Each row is a point. Any point is a mix of the corners, with weights that add up to 1. It lies inside the corners' shape when no weight is negative. Is each point inside? If not, which corners have a negative weight?

Corners:
(1): [4.8 3.6]
(2): [-3.1 -3.4]
(3): [-2.8 -0.2]
Points:
[-2.6 -1.3] => inside
[2.8 1.4] => outside (3)
[-3.7 -2.7] => outside (1)
[3.5 1.9] => outside (3)
[ 0.8 -0.2] => outside (3)
[-2.8 -3.0] => inside
[1.3 0.7] => inside

Corners:
(1): [0.6 6.0 3.2 2.4 0.1 0.9]
(2): [-5.4 -2.1  0.3 -2.9 -3.1  2.6]
(3): [ 2.6  4.7  1.4 -6.2  1.1 -3.7]
(4): [-1.7 -3.4 -2.1  1.3 -4.5  5.1]
(5): [ 2.1  1.1  2.1 -0.6 -0.8 -3.7]
(6): [ 1.6 -4.9  1.4  4.1 -0.5  2.8]
(7): [-1.9 -2.3 -4.1 -0.4 -0.3  0.4]
Points:
[-1.5 -0.3  1.1 -0.7 -2.0  3.1] => outside (5, 7)
[ 0.6  4.6  0.5 -4.8  0.7 -3.6] => outside (4, 6)
[ 0.0  3.1  2.3 -0.6 -0.5  1.2] => outside (5, 7)
[-0.3 -0.7 -1.3 -0.6 -0.6 -0.8] => inside

Corners:
(1): [ 2.1 -2.6 -4.7 -3.0 -2.5 -0.5  2.2 -1.7  1.0 -2.5 -2.4 -9.1]
(2): [-3.3  0.8 -1.5 16.0  2.0  0.3 -0.4 -1.1  2.1  2.5 -1.7 -4.5]
(3): [ 0.1  0.3  0.6 -1.6  1.9  2.0 -3.0 -2.4 -2.6 -3.8  2.0  3.0]
(4): [-2.9 -2.1 -1.2 -1.9 -9.3 -7.8  0.6 -3.4  0.5  3.0  0.7 -2.4]
(5): [ 0.6  3.0 -0.7  3.5 -3.2  4.1  0.1 -0.9 -2.0  0.4  4.8  1.9]
(6): [-1.4  3.5 -0.5 -1.0  1.6 -2.9  1.3  7.1 -3.0  1.6 -1.6  1.0]
(7): [-1.2  3.4  1.4 -4.2  1.2  1.6 -0.2  0.6 -0.8  2.7  7.9  3.1]
(8): [ 0.9  1.3 -0.4 -3.3 -0.6  3.1 -4.7  1.0 -0.1 -1.2 -0.1  1.5]
(9): [-5.0  4.1 -2.5 -1.1  1.5 -2.5  0.1  0.1 -0.6 -0.4 -3.0  1.8]
(10): [-4.0  1.3 -2.9  1.2 -3.6  2.3 -0.6  5.3  0.3 -5.8  0.1 -1.7]
(11): [-2.8  3.7  2.2  1.1  0.1  0.2  0.6  1.2 -0.1 -2.8 -3.0  0.7]
(12): [-5.6  0.2 -3.1 -3.1 -0.1  0.6 -0.9 -2.0 -2.3  0.7 -1.7 -4.9]
(13): [  3.5 -10.3  -1.2  -4.3  -4.0   1.2   8.9  -0.6   2.7  -1.6  -1.7   0.8]
Points:
[-1.6  0.9 -1.2 -1.6  0.9 -0.3  0.8  2.3 -0.8 -1.0 -1.6 -0.8] => outside (4, 5)
[-2.1  1.2 -0.8 -4.5 -0.4  0.5 -1.0  1.3 -2.4 -0.4  1.8  2.3] => outside (1, 2, 11)
[-1.3  0.0 -0.6  0.0 -1.2  0.5  1.0  0.6 -0.2 -0.3  1.0  0.9] => outside (1)
[-2.2 -2.8 -0.8  0.6 -3.5 -5.5  5.0 -1.3  1.6  3.0 -2.6 -2.8] => outside (3, 5, 8, 10)
[-0.9  0.8 -0.1 -1.2 -0.3 -0.1  0.2 -1.0 -0.6  0.7  1.8  0.4] => outside (10)
[-0.5  0.8 -0.8 -1.8 -0.4  1.1 -1.5  0.8 -0.6 -0.9 -0.3  0.6] => inside
[-1.9  0.8 -1.3  0.3 -1.8  0.9 -0.1  0.0 -0.1 -1.2  0.4 -1.3] => outside (6)
[-0.2 -0.9 -1.1  1.0 -1.5  0.2  1.3  0.4  0.7 -0.5 -0.1 -0.5] => outside (12)
[-1.4  1.3 -0.3 -0.5  0.3  1.8 -0.4  1.4 -0.9 -0.3  0.8  1.7] => outside (1, 4)

Corners:
(1): [-2.4  4.0 -2.7 -2.8 -2.5  0.6  0.6 -3.1  3.3  0.2  0.3  3.9 -2.6  1.8
 -2.0  0.6  5.2 -3.9 -3.5 -3.8]
(2): [-2.0  1.3  5.8 -1.3 -2.8  3.8  3.3 -2.1 -1.1  1.7 -1.5 -4.1  6.8  1.2
 -1.6 -1.1 -0.5  0.5 -2.2  0.6]
(3): [-4.0 -0.9 -1.4  6.5  5.5 -2.1 -6.0  4.1 -3.8  0.6  1.1  0.5  0.4 -2.0
 -2.7  4.7 -3.4 -5.0 -1.9 -0.9]
(4): [ 2.0  5.8 -1.5 -2.7 -3.2 -2.4 -3.7 -1.1  2.0  2.8  1.3  3.2  0.6 -4.3
 -2.6  1.0 -2.2 -1.8 -3.5 -3.9]
(5): [ 1.8 -3.3 -1.1  1.2  2.3  3.0 -5.0  2.3 -5.1 -1.9  2.5 -0.8 -5.1  1.2
 -1.3  2.1  0.6 -2.9  1.0  1.6]
(6): [-0.4 -0.7  7.3 -1.4 -0.1  3.9 -0.7 -5.3 -1.2 -1.3  1.5 -1.5  3.7 -2.8
 -2.0 -1.0  3.3  3.5  3.7  6.8]
(7): [-5.6  0.7  0.2 -0.7  4.2 -2.6  1.0 -2.4 -1.5  2.9 -0.4 -0.7 -3.7  3.1
  2.0  0.4 -4.5 -3.6 -2.4  4.1]
(8): [-1.1  2.4 -2.8 -0.9  2.6  0.6 -3.1  0.1 -2.7 -4.2  1.2 -0.9 -1.8  2.5
  2.3  3.3  2.1 -6.5 -2.2  1.1]
(9): [ 3.8 -2.4  0.7  0.0 -2.2  3.3 -0.1 -3.6 -0.6 -5.3  1.2 -1.0  0.4 -2.5
  3.4 -1.4  0.3 -3.3  1.3 -2.2]
(10): [ 3.9  1.2 -0.1  1.7 -5.3 -5.7  3.7 -3.2  4.6  1.7  1.8  0.1 -1.2  1.7
  0.2  4.8 -3.3 -2.2  3.3 -1.5]
(11): [-3.0  2.1 -1.4 -4.1 -0.5 -0.1  3.8 -4.2  2.4 -1.3  2.6 -3.6 -1.7  1.2
 -1.9 -3.6  1.4  0.9  2.4  5.2]
(12): [ 0.0  2.1  2.4 -2.0  1.5 -1.0  2.0 -1.9  7.1 -3.6  1.5  0.0 -5.3  1.4
 -1.0  0.6 -1.5 -3.5  2.5  3.5]
(13): [-0.5  2.4 -1.1 -3.5 -0.9  0.5  0.9 -3.6  1.0 -1.6 -3.1  0.5  1.5  2.7
 -1.3 -1.8 -2.0  2.1  2.6 -1.0]
(14): [-4.0  4.3 -4.6  1.1  0.2 -0.8 -4.1 -0.6  4.7  4.8 -6.5  3.0 -2.4  2.1
  1.1 -5.9  0.5 -2.1  0.9  0.9]
(15): [ 0.9 -2.7  2.6 -1.1  0.8  5.1 -0.7 -3.3 -0.6 -3.6  4.5 -2.1  6.1 -0.1
  2.0  3.8 -0.3  0.4 -2.5 -3.2]
(16): [-0.3 -0.9 -1.9  0.7  1.8 -1.0 -0.1 -0.3  1.6  1.7 -0.1  1.6  1.2 -3.9
 -2.0  4.4 -3.3 -2.3 -9.2  1.9]
(17): [ 4.7  0.8  0.3  4.2  5.5  2.4 -2.0  4.5 -6.2 -4.5  3.9  0.7 -1.3 -2.5
  0.9  2.5 -0.8 -1.0  3.0 -2.9]
(18): [ 2.9 -1.7 -1.1 -4.9  1.3 -1.1 -0.6 -2.1  1.2  0.7  0.2 -1.5 -7.5 -0.2
  0.9  3.2  4.0 -0.9  1.8 -1.6]
(19): [11.0 -2.1 -1.3  0.7 -0.9 -3.3 -4.3 -4.3  0.8 -3.4  1.6 -2.4 -3.4  0.8
 -1.0  3.8  1.3 -3.2 -4.4 -6.3]
(20): [-4.7 -0.1 -2.0 -4.2  1.6 -4.2 -0.8  1.7  2.9  1.3 -0.5  1.7 -1.1  3.0
  3.3 -4.5 -1.3 -1.4 -2.8  2.1]
(21): [ 3.5 -1.3  0.0 -0.8  7.2 -0.7 -1.5 -0.2 -2.3 -0.4  4.2 -0.4  0.3 -0.3
 -2.7  5.1  1.2 -6.2 -2.3 -1.3]
Points:
[-0.4  0.6 -0.6 -1.6  1.3  0.8 -0.6 -1.5  0.9 -2.0  0.1 -0.2 -0.1  0.8
  0.3 -0.3  1.6 -2.0 -1.1 -0.3] => outside (4, 5, 7, 10)
[ 0.3  1.3 -0.4  0.6 -0.7  0.5 -0.3 -1.4  0.4 -0.6  0.4 -0.2  0.4  0.0
 -0.4  1.3 -1.4 -2.1 -1.7 -0.9] => outside (6, 18, 20, 21)
[-1.5  1.2  0.5 -1.7  1.2  0.2 -2.2 -1.4  1.1  0.2 -0.3  0.0 -1.2  1.5
 -0.5  0.2  0.3 -2.2 -0.7  0.5] => outside (9, 10, 11, 16, 17)
[ 0.6  0.4  0.4 -0.3  0.2  0.1 -1.3 -2.0  0.3 -0.8  1.5 -0.7  0.5  0.3
 -0.4  1.4  0.2 -2.9 -2.3  0.1] => outside (13, 17, 18)
[-0.8  1.1  0.6 -0.7  0.8  0.9  0.8 -1.3 -2.5  0.2  1.1 -1.3  0.6 -0.3
 -1.8  1.6  0.2 -1.9 -0.3  1.3] => outside (12, 14, 15, 19, 20)
[ 0.5 -2.2 -0.2  0.7  5.2  1.3 -3.3  0.4 -2.3 -2.6  2.8 -1.0 -2.9 -0.3
  0.6  2.1  0.8 -3.5 -0.4  2.3] => outside (1, 2, 4, 10, 13)
